Every row gives one point. The points of each table are mixes of a few directions, plus a little noise. Count the directions of each table, and those that both share. Where both have some left over, give the other angles between the two spaces (their principal angles), to ten degrees, smallest first.

First:
[[ 41  13]
 [ 39  13]
 [  0   0]
 [-81 -27]]
Second (7 x 2):
[[-36 -12]
 [-83 -27]
 [-13  -4]
 [ 80  26]
 [-14  -5]
 [ 33  11]
 [ 33  11]]
Directions: first 1, second 1, shared 1

First, 5 rows:
[[-61   3  29   2]
 [ 80  -4 -38  -3]
 [-45   2  22   1]
 [ 82  -4 -39  -3]
 [-56   2  27   2]]
Second (5 x 4):
[[  7   2  -7  -4]
 [-63 -17  61  36]
 [-45 -12  44  26]
 [ 36  10 -36 -20]
 [ 65  18 -63 -37]]
Directions: first 1, second 1, shared 0; angles 30

First:
[[ 70  17   6  37 -32  19  24  28  60]
 [ 67  -7  43 -38 -36  32 -10  14  45]
 [ 23 -12 -57  73 -73  59  50  13   8]
 [ 44 -11 -23  37 -67  55  32  15  25]
 [-35   9  12 -21  49 -41 -20 -11 -19]
 [-46   4  31 -55  64 -50 -39 -19 -29]
 [-77   1 -42  26  38 -30   4 -20 -56]
 [-27 -20  32 -75  18  -7 -38 -20 -30]
 [-38  15  19 -26  62 -52 -25 -12 -19]
 [ 19   5 -20  40 -23  16  23  11  16]]
Second:
[[-78 -29 -56  39  -8  17  19 -41 -64]
 [ -2   3   1  -5   6  -7  -3   4  -2]
 [ 57 -11  25  14 -42  42  15 -10  50]
 [-65  -6 -38   9  20 -16   0 -12 -55]
 [ -3  54  26 -71  81 -94 -48  68  -7]
 [-37 -22 -31  30 -16  23  17 -30 -30]
 [-13 -19 -17  26 -22  27  16 -25 -10]
 [ 61  16  41 -21  -4  -2  -9  24  51]
 [ 91 -13  42  16 -60  59  19 -10  79]
 [-10  27   8 -35  44 -50 -25  33 -11]]
Directions: first 3, second 2, shared 1; angles 30

First, 11 rows:
[[  25   15  -20  -52   -2   15   11   13   46   20    1   50]
 [ -13   -1   -6    8    3  -15  -12  -22   20  -23    8   -8]
 [  10    3    0  -13   -1   10    7   13   -2   14   -4   12]
 [ -17   -8    7   26    2  -13   -9  -14  -14  -18    3  -27]
 [  15  -13   43   31   -9   33   28   60 -121   57  -27  -30]
 [ -21   -4   -4   20    4  -21  -16  -32   17  -34   10  -19]
 [  18   19  -35  -60    2    1   -1  -10   88   -2   11   58]
 [ -31   -7   -4   33    6  -31  -23  -43   19  -47   14  -31]
 [   8   -5   18   10   -4   16   13   28  -51   27  -13  -10]
 [  11   16  -35  -52    3   -5   -7  -20   91  -13   14   50]
 [  -6  -16   36   47   -4   10   10   25  -94   20  -15  -46]]
Second (9 x 12):
[[  7  34 -55 -21  -2  62 -13   9  -1  29  14 -38]
 [ 15  -2 -15 -18   5  34   7   9  -1   7   3 -26]
 [ 29 -20 -13 -31 -21  40   1  33  -8  17  -1 -26]
 [-47  32  20  50   8 -72 -18 -40   9 -17   1  53]
 [-24  24  -2  23  -5 -27 -18 -15   2   1   3  24]
 [ -3 -46  71  19  44 -58  46 -30   9 -50 -16  22]
 [ -5  38 -49  -6 -40  28 -41  21  -7  38  11  -4]
 [-10  28 -26   3   0  14 -13  -5   2  12   8  -5]
 [ 37 -87  70 -19  11 -21  50  18  -4 -35 -22  -2]]
Directions: first 2, second 3, shared 0; angles 50, 80

First (8 x 20):
[[ -4 -43 -12 -48  24 -20  77 -44   7 -18 -83  -1  54  92  15  47   0 -66
   21 -20]
 [  6  35 -36 -57  79 -10  -7  19  23  -4 -21  23   3 -23  10  -2 -32  -3
   71   5]
 [ 18  48 -33 -47  38 -30 -12  23  64  41 -44   2   0 -38 -38  37 -80 -38
   30   5]
 [-19 -77  34  30 -51 -10  71 -10 -44 -13 -34  13  13  41 -12 -34  34 -19
  -55 -18]
 [ -6 -13  21  20 -17  13  25  -2 -44  -8  17  -6   4   6  22 -55  17  48
  -25   0]
 [ 15  41  11  26 -38  35 -40 -43   4  10  56 -70  12  32  34  43   6  42
  -28   9]
 [-11 -24  -8  26  -8  -4 -66  29  29 -17  25  47 -47 -43 -41  40  43 -58
   16   1]
 [  1  33  23  51 -27  29 -48  31 -38   9  84  -9 -40 -67  11 -76  11  95
  -30  17]]
Second:
[[  53   31  -34  -48   13  -35   85   70  -42  -47    7  -12   26  -40
    -1   11   38    7   15  -11]
 [  40   17  -40  -46   50   -4   96   48  -22  -30    4  -44   21  -18
   -16   12  -15  -53    8  -27]
 [ -13  -34  -25  -28  -35   18  -52   51  -13   18  -46    6  -46   -3
     0   73   23  -43  -13   -4]
 [ -37    1   58   63    2   13  -38  -95   43   21   33   14   13   29
     6  -69  -39   42   -8   15]
 [ -27  -24   24   -2  -70    4  -65   30   -7    4  -15   38  -32  -20
    19   28   50   26  -25    6]
 [ -67  -34   78   25  -75   50  -87  -12   24   18   11   25  -34   -4
    26    5   10   24  -63    6]
 [ -26  -30  -27   53   71  -18   -3 -113   54   35  -10   10   -1   41
   -32  -73  -75  -58   47  -23]
 [  38   29  -33  -22   29    7   19   25  -20    4   -9  -38   12   21
    -6   44  -11   -7   14   20]
 [  39   45   -1    4   15  -36   43   -5  -17  -24   26    1   40   -6
     4  -31   18   62   25   19]]
Directions: first 5, second 5, shared 0; angles 30, 40, 50, 70, 90

First, 11 rows:
[[  60  -70   21   15  -15  -32   17  -28  -11   10   48  -25    7  -16
   -28   12   -2  -27   -1   26  -19   66  -23   -7  -17  -15   14  -11
   -38   -1  -62  -41]
 [  36  -28   15   18   -3  -10   -3    3    1  -12   22   -8   13    2
   -13   12  -13  -24   -1   13   -8   33   -4    2  -16  -19    1   -6
   -36   -6  -23  -19]
 [   9  -93  -12  -51  -35  -53   80 -121  -45  111   47  -41  -42  -73
   -30  -26   68   42    1   16  -24   44  -63  -33   29   54   45   -8
    73   29  -95  -39]
 [  -8   48    4   24   17   27  -39   59   21  -53  -25   21   20   35
    16   12  -33  -19    0  -11   12  -25   31   16  -13  -24  -22    5
   -33  -13   49   21]
 [ -71   92  -23  -10   21   43  -30   48   19  -27  -62   33   -2   29
    37  -10   -6   25    2  -33   26  -82   36   13   15   10  -23   15
    33   -2   82   53]
 [ -37   99   -4   29   31   53  -64   98   37  -82  -56   40   26   58
    36   12  -45  -15    1  -26   26  -64   56   26  -11  -29  -38   11
   -31  -19   95   49]
 [  12  -49   -1  -21  -17  -27   37  -55  -20   48   26  -20  -17  -34
   -16  -10   28   15    1   11  -13   27  -31  -15   10   20   21   -6
    27   12  -48  -22]
 [ -55   57  -21  -19   12   25   -9   15    7    0  -41   18  -10    9
    24  -14    8   28    1  -23   16  -57   16    3   18   19   -9   11
    41    2   49   35]
 [ -20   -8  -13  -26   -9   -9   24  -36  -13   39   -1   -6  -19  -22
     1  -15   27   27    1   -3   -2   -9  -15  -10   18   26   11    2
    43   12  -13    1]
 [  88  -54   40   53   -2  -18  -20   27    8  -48   48  -13   36   17
   -27   35  -43  -66   -3   31  -16   76    1    8  -42  -53   -4  -14
  -100  -19  -39  -41]
 [ -14    5   -7  -11   -1    1    7   -9   -3   13   -7    0   -8   -7
     3   -7   10   12    1   -4    2  -11   -3   -3    8   11    3    2
    20    4    3    5]]
Second:
[[  63  -72   22   13  -14  -32   19  -28  -13   10   50  -26    6  -18
   -30   14   -2  -26   -2   28  -19   68  -24   -8  -15  -15   14  -14
   -38    0  -62  -44]
 [ -42   57  -16  -10   15   29  -13   31   10  -19  -36   18   -4   18
    21    1   -1   19    3  -21   18  -50   23    5   14    7  -14    4
    21    4   56   30]
 [ -47    3   -7   -5  -20  -25  -12  -45   -2   60  -24   12   -9  -23
    23  -72    9   10  -10   -3  -11  -22  -24    6  -14   24   22   40
    51  -30  -38   27]
 [  94  -66   25   17    4   -7   27   13   -9  -42   64  -33   13    4
   -47   74   -8  -33    7   26   -9   79   -1  -12   -2  -34   -6  -46
   -75   27  -23  -62]
 [ -82   20  -14  -11  -25  -28  -22  -59    0   85  -45   23  -13  -29
    39 -106   13   22  -15  -10  -11  -47  -30   11  -16   39   29   62
    80  -44  -42   49]
 [ -35   86  -20  -12   34   60  -13   74   16  -66  -41   19   -1   41
    18   44   -6   23   10  -31   33  -64   51    3   30   -4  -36  -18
     2   26  109   30]
 [  72  -28   15   11   16   15   21   38   -2  -61   44  -22   12   19
   -35   82  -11  -21   11   13    5   48   18  -10    9  -31  -18  -48
   -67   33   19  -46]
 [ -69   30  -15  -11  -13  -10  -19  -32    4   53  -42   21  -10  -15
    32  -72    9   21   -9  -13   -2  -47  -14    9   -7   29   15   43
    62  -29  -13   42]
 [  44  -28   11    8    3   -2   13    9   -4  -23   29  -15    6    3
   -21   36   -4  -15    4   11   -3   35    2   -6    0  -16   -4  -23
   -36   14   -7  -29]]
Directions: first 2, second 2, shared 1; angles 50

First, 8 rows:
[[-37 -22 -46  27  13   7 -16  -5 -17   7  -3  13   6  15 -16  24   1 -11
   21  24  31   5  11 -16  -9  12 -21   5 -15 -11   9   6]
 [-48 -28 -59  34  17   9 -21  -6 -23   9  -4  18   7  19 -21  32   2 -13
   28  31  41   7  14 -22 -11  15 -28   6 -19 -14  11   7]
 [-54 -32 -67  39  19  10 -24  -7 -26  10  -4  19   8  21 -23  36   2 -15
   32  34  47   8  16 -24 -13  18 -31   7 -21 -15  14   9]
 [ 33  19  41 -23 -12  -6  14   4  15  -6   2 -12  -5 -13  14 -22  -1   9
  -19 -21 -28  -5 -10  15   8 -11  19  -4  13  10  -8  -5]
 [ 55  32  67 -39 -19 -10  23   7  26 -10   5 -20  -8 -22  23 -37  -2  15
  -32 -35 -47  -8 -16  25  13 -17  31  -7  21  15 -14  -8]
 [ 62  37  78 -44 -22 -11  27   9  29 -11   5 -23 -10 -25  27 -42  -2  17
  -37 -40 -54  -9 -19  29  15 -20  36  -9  25  18 -16  -9]
 [ 59  35  74 -42 -21 -11  25   8  28 -11   4 -22  -9 -24  25 -40  -2  16
  -35 -38 -51  -9 -18  27  14 -19  34  -8  23  17 -15  -9]
 [-71 -42 -87  50  24  13 -30 -10 -33  14  -5  26  11  29 -31  47   2 -19
   41  45  60  10  21 -32 -17  22 -40   9 -28 -20  18  11]]
Second, 8 rows:
[[ -21  -14  -37   14    4   -1  -15    4  -17    2   -1    8    9    4
   -15   19   -4   -5   16   16   22   -1   11  -14  -11    7  -16    2
   -12  -14    7   10]
 [-121  -59  -68   94   66   62  -12  -72   -1   35  -13   44  -29   86
   -12   43   37  -38   38   57   70   49    2  -19   14   39  -35   24
   -22   27   13  -28]
 [  59   28   28  -46  -34  -33    4   39   -2  -18    6  -21   17  -44
     4  -19  -20   19  -17  -27  -32  -26    1    7  -10  -20   15  -12
     9  -17   -6   16]
 [  31   11  -12  -28  -26  -30  -12   39  -20  -14    4  -11   24  -37
   -12    2  -22   12    2   -8   -6  -25   12   -8  -20  -11   -3   -9
    -3  -30    3   25]
 [  14   12   40   -8    1    7   17  -13   22    1    0   -6  -14    4
    17  -20    8    3  -17  -14  -21    6  -13   16   14   -4   17    0
    12   21   -8  -15]
 [  -7    6   62   12   24   35   31  -49   45   13   -4    3  -39   36
    32  -27   29   -6  -24  -13  -24   28  -27   28   35    4   25    8
    19   51  -12  -40]
 [ -16  -12  -37   10    1   -5  -16    9  -20    1    0    6   12   -1
   -15   19   -7   -3   16   15   21   -4   13  -15  -13    5  -16    0
   -11  -18    8   13]
 [  60   28   25  -47  -35  -35    2   42   -6  -19    7  -22   19  -47
     2  -18  -22   19  -15  -26  -31  -28    2    6  -11  -20   14  -13
     8  -20   -5   19]]
Directions: first 1, second 2, shared 1
